Rows are points. A path goes straight from each point to the next, and from the last back to the first. The post is the endless flat space through its rows: a point in 2 columns, a line in 3, a plane in 4, and so on, so that a path can go around it. How many times does the path go around the post? Going back the other way cancels.

Post:
[[-11   2]]
Path, 21 rows:
[[-48   7]
 [-37  65]
 [ 21  37]
 [ 36 -39]
 [-14 -41]
 [-40  12]
 [-35 -27]
 [-33 -44]
 [-32  36]
 [ -8  29]
 [ 27 -26]
 [ -3 -39]
 [-27 -22]
 [-11 -47]
 [-28   2]
 [ -9  50]
 [  1  11]
 [ 19  29]
 [ 11  59]
 [ 31  -6]
 [-13 -54]]
Times around: 3

Post, 8 rows:
[[  0 -10 -17  34   4  16  35   2   0]
 [ -1 -15   0  20 -14 -14 -33   8 -33]
 [ -2  -8 -17 -16  73 -10  95  25   0]
 [-18   4  12   4  23   5  -6 -13 -25]
 [ -2   1  19  -4 -33  10 -38  15 -23]
 [ -8 -10 -12   4   4   4 -41  12   4]
 [ 11  14  13  37  29   8  -6  10  13]
 [ 15  11  -3   0  -6 -11 -21 -11  -5]]
Path, 18 rows:
[[-17  26   7 -10   6  29 -28   1  -8]
 [ 20  -2  15  12 -11 -15   8   0 -56]
 [ 11 -31  11  61  16  11 -33  -9  -7]
 [ 12  18  23  25  26  -7   2 -18  12]
 [-18  -9 -25  21   1   2 -34  -1   4]
 [-20   5 -22  -1  18   4   3   7  -6]
 [ 26  26  -3  30  49   1  -1 -11  10]
 [ 10 -10  -7   8  13  24 -35 -18  11]
 [-17 -40   0  19   0   0  -7  17  -8]
 [  2  19 -19 -47  14 -21  40 -19   8]
 [ -1   1   8  23   0   3  -6  21   4]
 [-23 -21  12   2  11  17  -5  24 -11]
 [ 20 -22 -20  46  23   0   7  30   6]
 [ 12  16  -5  37  15   4 -24  -5 -25]
 [  9  21 -23  -8 -14 -16  30  35  12]
 [ 17   2   4  18 -36 -22  -2  11 -15]
 [  6   1  19   3  -1   0  19   8  12]
 [-15   5 -16  -6  26 -16  47  -5 -12]]
Times around: 1

Post (17 x 18):
[[ -1  -1 -11 -34  -8 -18  35  -9  16   8  13 -14  12  -2  33 -11  -1  -3]
 [  0   0 -43 -45  -3   3 -43 -41 -16   7  24  28   5 -14 -47  21  24 -12]
 [-33  -7   9   8  33 -42  15  26  -2 -11   2  -4  -4  12 -32 -19 -40 -12]
 [ 30  21 -33 -21 -28  54  16 -19 -20 -17   1  11  -5 -27 -45 -11  12 -10]
 [ -5 -18 -26 -27  -6  13 -17 -22  35 -22  15 -10  -1 -47 -46   9  43 -24]
 [ 10   7 -10   9 -16 -20  30  -6   3  43 -45  17  37 -30  26  10  14 -34]
 [-15  16  -5   6   6 -13   9 -20   1 -38 -33 -29  42 -17   0 -27 -26  22]
 [  7  30   6 -17  -8 -22   9  30  -1 -45   7 -20  46 -51  -1 -17 -30   4]
 [-19   4  30   2  20 -11  15  23 -20 -58 -15 -11  29  -4  16 -16  -2 -23]
 [  4  29   1 -17 -55  29 -40 -35  22 -25  -8  21  -6   0 -42  33  20 -19]
 [-15 -49  40   8   5  -3  15 -36 -20  27  30 -28  15   0   1 -15 -26  -2]
 [ 12  15  33   4  50   1  -9  17  23 -24   8   0  23  -3  -9 -40 -15 -25]
 [ 12 -25  -9 -29 -11   8  13   5 -14  46 -32 -23  21 -12  33   8 -34  -4]
 [ 27  34  -8 -16 -19  -2 -31 -22  -9  -8  10 -34 -11 -28 -42   2  49  -4]
 [  9  10 -37   0 -38  28 -49  -6   5   8  20   8   6 -18 -52   6  57  21]
 [  9  20 -12  13   6   3  13   1 -11 -29  22 -42  45  12  -1  20 -27 -34]
 [ -3 -37 -26   7  -4 -24  -5 -24 -16  46  23 -12 -17 -23  63 -30 -45 -18]]
Path:
[[-26  14 -30  -9   7 -35 -13 -12  32  -7  -8 -27  44 -25 -30 -37 -12  46]
 [ -9 -34 -28 -25  12  -9  18 -15   1 -51  40 -45   7 -17 -38 -23  18 -34]
 [-14 -17 -15  -2  13 -36  28  28 -23  23 -35  32 -17  22  15 -13 -69  -6]
 [ -2   7  61  12 -12  -1   0 -14  17 -16 -41 -31   2 -11  -9  14  35 -14]
 [ -5  22 -58 -34  10 -21  15   3 -23 -10  13 -10  18 -34  16   8 -14 -38]
 [-16   8 -36  21  19   6 -12   6  11  -3  27 -36  42 -21  27  20  -2 -52]
 [-29 -40 -17 -34  -6 -19  44 -19   0  50 -21 -39  15 -19  31  -4 -15 -39]
 [  4 -18 -31   0  24   1  -9  -9  -2 -14  41 -17  45 -11  14 -23  23 -65]
 [ 10 -20  -1 -21 -14   2 -33 -29 -31  -1   9  -1   3   6 -48 -19 -35  59]
 [ 31  36 -22 -35   8   0 -42   6  -7 -35 -25 -11 -31 -27  20  20 -35  -7]
 [ 14  95 -34  19  -4   9  26  -3   8 -30   5  55  31   2 -37  10  48 -20]
 [ -2  26  -5   9 -17  95   0 -13 -31 -23 -28 -17  36  16 -56 -17  -3   0]
 [-21 -20 -24 -11 -16 -32   7 -28 -14   1  44 -31  46 -15 -41  -4   2  -5]
 [ 27  13 -61 -26 -36 -16  11 -48   3  -2 -15  -7   7  -1 -19   6 -17  20]
 [  9  33 -72 -28 -23 -41 -15  -1  -9 -16  20  16 -27 -40   9  24  13 -14]
 [-13  11 -28 -17 -12  27  43 -57  -3 -46  30 -23  -8 -15  18 -30 -13   4]
 [-16  16   4 -64   5  11   9 -21   9 -45 -27  -4  17 -17   8 -10 -41 -20]
 [ -9 -43   1 -19 -28  21   6 -10 -10  17 -20  25  28 -59  -4 -10  10 -54]
 [ 24  17 -13   0  14 -14 -14   9 -13 -21  -2 -29  -2  12 -56  15   3 -29]
 [ 28  19  -4  12   1   5  25 -20 -10 -24  -1   7 -16   5  42 -17 -39 -44]
 [ 24  22  -8  -2  15  21  21  17  12  26  15  -8 -24  -4   7  29   2 -58]
 [-34 -17  11  18 -27  32 -42 -42 -15 -25  23 -14   6 -40 -25 -23  -4   2]
 [ -3  -3   2 -58  -6  -7  18  -3 -28  16 -46 -26   8 -18 -43  -7 -14 -26]
 [  0 -17   6  -7  -5 -13  18  -8 -30 -42  25 -12  38  -9   7 -24 -10  -7]
 [ -2 -17  -5 -13   7  11  16 -50  20 -12  50  21  17  42 -12  49  -4 -13]
 [ -3  53 -41 -32 -24 -67  19  23   9  -4  35  -9  42 -37 -17  78  -9 -11]
 [ 11  -1 -23 -19  12 -18   8 -18  -6  38  11 -19   5 -61  -1 -36 -25  -4]]
Times around: 5
